Every row gives one point. To make a cloud, some directions were put in groups of two or more. Within a group, all points are equally far from the middle, so they leave a hole (a ring in 2 directions, a hollow ball in 3). The other directions are filled evenly. Then the cloud was stretched, turned, moved and blurred a little. How many holes are there, and how many directions does each take, smallest first?
(in the rows, 128 means zero)

Cloud, 13 rows:
[[148  82]
 [169 110]
 [ 98 148]
 [141  99]
 [133 159]
 [ 38 180]
 [ 51 115]
 [ 72  76]
 [127  94]
 [158  72]
 [ 60 101]
 [142 166]
 [144 136]]
Holes: 0

Cloud (29 x 4):
[[150 183 125 155]
 [102 199  93  69]
 [ 53 168 117 135]
 [150  93 156  80]
 [ 82 142 176 103]
 [124 211 112 102]
 [143  69 154 172]
 [100 137 167 165]
 [ 80 206 109  92]
 [100  94 168  89]
 [ 63  80 130 134]
 [188 105 150  85]
 [228 140 134 151]
 [150 179 122  78]
 [115  89 165 172]
 [196  79 106 118]
 [ 52 148 115  69]
 [ 60 145 130 145]
 [172 185 108  89]
 [ 86 126 104  57]
 [ 76 168 145 141]
 [100 186 151 139]
 [181 178 137  94]
 [ 63 155 116 146]
 [204  87 117 106]
 [151  93  80 145]
 [140  55 107 133]
 [ 76 183 103 141]
 [217 163 133 113]]
Holes: 1 (3)

Cloud:
[[ 92 119 106 143 133 134]
 [108  99 171 136 136 158]
 [112  78 154 107 232  95]
 [ 83  55 160 109 189 132]
 [181  61 195 113 134 137]
 [127 155 193 120 198  82]
 [129  78  86  80 133  56]
 [162  56 181 132  98  53]
 [ 78  84 170 139 112  63]
 [ 74  96 138 103 106 121]
 [118 139 128 139 167 142]
 [105 128 114 122 211 124]
 [113  91 144 183 189 112]
 [149 102 146 112  52 118]
 [110 153 170 124 184  55]
 [138  53 130 119  81  58]
 [182 125  85 107 104  54]
 [166  64 112  90 182 111]
 [184  89 214 164 115 134]
 [139 104 138 162 194  53]
 [132 132 216 174 129 100]
 [141 103 153  68  95 128]
 [189  64 208 156 118 127]
 [ 70  77 123  90 124  76]
 [125  41  99 159 131 127]
 [ 88 134 109 151 107  74]
 [184 124  98 127 105  41]
 [180  76 219 109 142 128]
 [106 115 148 112  75 122]
 [140  72 167 116 188  49]
 [ 88 100 135 129 120 144]
 [115 143 174 139 207  79]
 [182  96 143 169  53  63]
 [135  94  93  93 139  37]
 [130 118 202 101  73  82]
 [129  26 127 128 148 127]
 [130  95 120 146 222  95]
 [177 160 112 120  83  74]
 [110 137 150 139  70  93]
 [101 149 150 114 174  44]
 [177 162 194 151 135  79]
 [122 139 122 138 134 144]
 [109 126 143  51 142 124]
 [109 105 217 170 150 113]
 [132 119 168  69  81  93]
 [149  94 149  95  69 128]
 [101  91  69  78 162  71]
 [202 103 184 188 100  78]
 [ 79  93 131  82 146  51]
 [154 125 213 156  72  83]
 [106 114 144 162 173 140]]
Holes: 3 (2, 2, 2)

Cloud (81 x 8):
[[119 165 116 176 168 180 120 113]
 [ 79 197  91  92 116 118 101 134]
 [170  88 109  90 127 133  63 121]
 [ 84  68 158 160 113 145 100 152]
 [102 100  54 111  73  75 140 160]
 [ 71  86  42 146 201 167 142 152]
 [137  80 127 106 132 220 164 137]
 [ 85 128 124  93 129  93 203 204]
 [116  87  43 162 197 152 138  76]
 [124 193 155 122 104  92 149 163]
 [126 132 100  69  43 122 182 116]
 [166 101  90 151 171 114 178 123]
 [105  83  90 110 186 100 104 125]
 [114  82 171 140 115  93 112 179]
 [ 25 161  76 133 170 185 144  62]
 [ 31 138  60 114 126 158 177 152]
 [ 97 110  92 144 131 129 150 224]
 [140 150 116  65 162 147  93 170]
 [150  82  94 127 138 172 163  32]
 [144  99 137  86  40 107 128 175]
 [ 89 135  17 187 165 169 142  89]
 [190  81  90  83 110 149 111 116]
 [ 54 145 100 161 136 139 208 134]
 [ 73 166 120  89 120  73 115 194]
 [123 128 139 153 108 223 120  54]
 [104 123 129 122  90  65 126 101]
 [ 86 111 127 108 156  70 147 190]
 [155  89 143 153 169 141 101  76]
 [ 43 171  80 150 141 137  93 134]
 [105 143  79 188 165 152  81  85]
 [ 91 105  84 114 170 147 177 185]
 [ 95 108 171  63 121 159 117 147]
 [ 76  68 156 107 135 183  95 113]
 [110 139 115  72  81 101 108  56]
 [163 143 179  92 177 115 162 160]
 [ 96 140 141 154 118 188 237  98]
 [181  96 159 120 153  87 108 142]
 [119 126 122 118 103  86 205 238]
 [ 90 156  83 118 105  70 197 169]
 [ 53 114 144  99 169 199 110 148]
 [131  89  96  79 131 209 142 133]
 [156 137 118  60 136 173 111 165]
 [100  66 174  86 115 130 151 124]
 [ 43  77 105 123 103 146 151  80]
 [156 131 116 163 116  72 208 114]
 [121 106  51 144 105 131 150  52]
 [156  48 121 131 120 174 153 131]
 [116 140 124 110 106  68 109 230]
 [ 69 107 104 154 202 171  80 165]
 [ 99 128  83  68 115 144 162 201]
 [ 86 102  85 157 148 147 118  18]
 [120 132 119  76 138 175 110 187]
 [169 180 197 105 123 135 173 112]
 [ 49 131  36  87 138 101 150 182]
 [126  89 188  89  66  60 181 146]
 [132 116 193 137 165 216 164  52]
 [181  88 141  92 127 128  79 117]
 [119  72 186  97 147 179 127 105]
 [223 136 143 142 135 103 165 193]
 [ 57 101 124 156 179 136  98 178]
 [140  66 105  84 138  82 142 132]
 [165 123 136  64 128 185 109 141]
 [157  81 130 189 163 179  96  99]
 [176 104 137 153  66 111 208  92]
 [ 67 109  80  98 162  82 145 178]
 [ 86  85 160  97 121 174 214 157]
 [166 118 110 125  62 150 171  79]
 [148 117 117 142 114 214 105  49]
 [ 62 108  54 120 164 183 145 185]
 [125 133  80  95 122  92 109 231]
 [131  56 113 180 146 147 162 181]
 [210 124 202  86 108 124 148  72]
 [ 66 116 163 127 180 178 131 176]
 [110 139 142 102 126 170 160  36]
 [ 81 134 165  75 140 138 136 182]
 [ 91 142 115 114  92 126 206 206]
 [ 80 132 139  30 118 115 146 154]
 [203 112 142  90 108 181 124 102]
 [181  85 118 174 153 135 168 170]
 [ 45  96 105 141 159 107  93 158]
 [ 47  82  63 145 112 111 145 107]]
Holes: 3 (2, 2, 2)
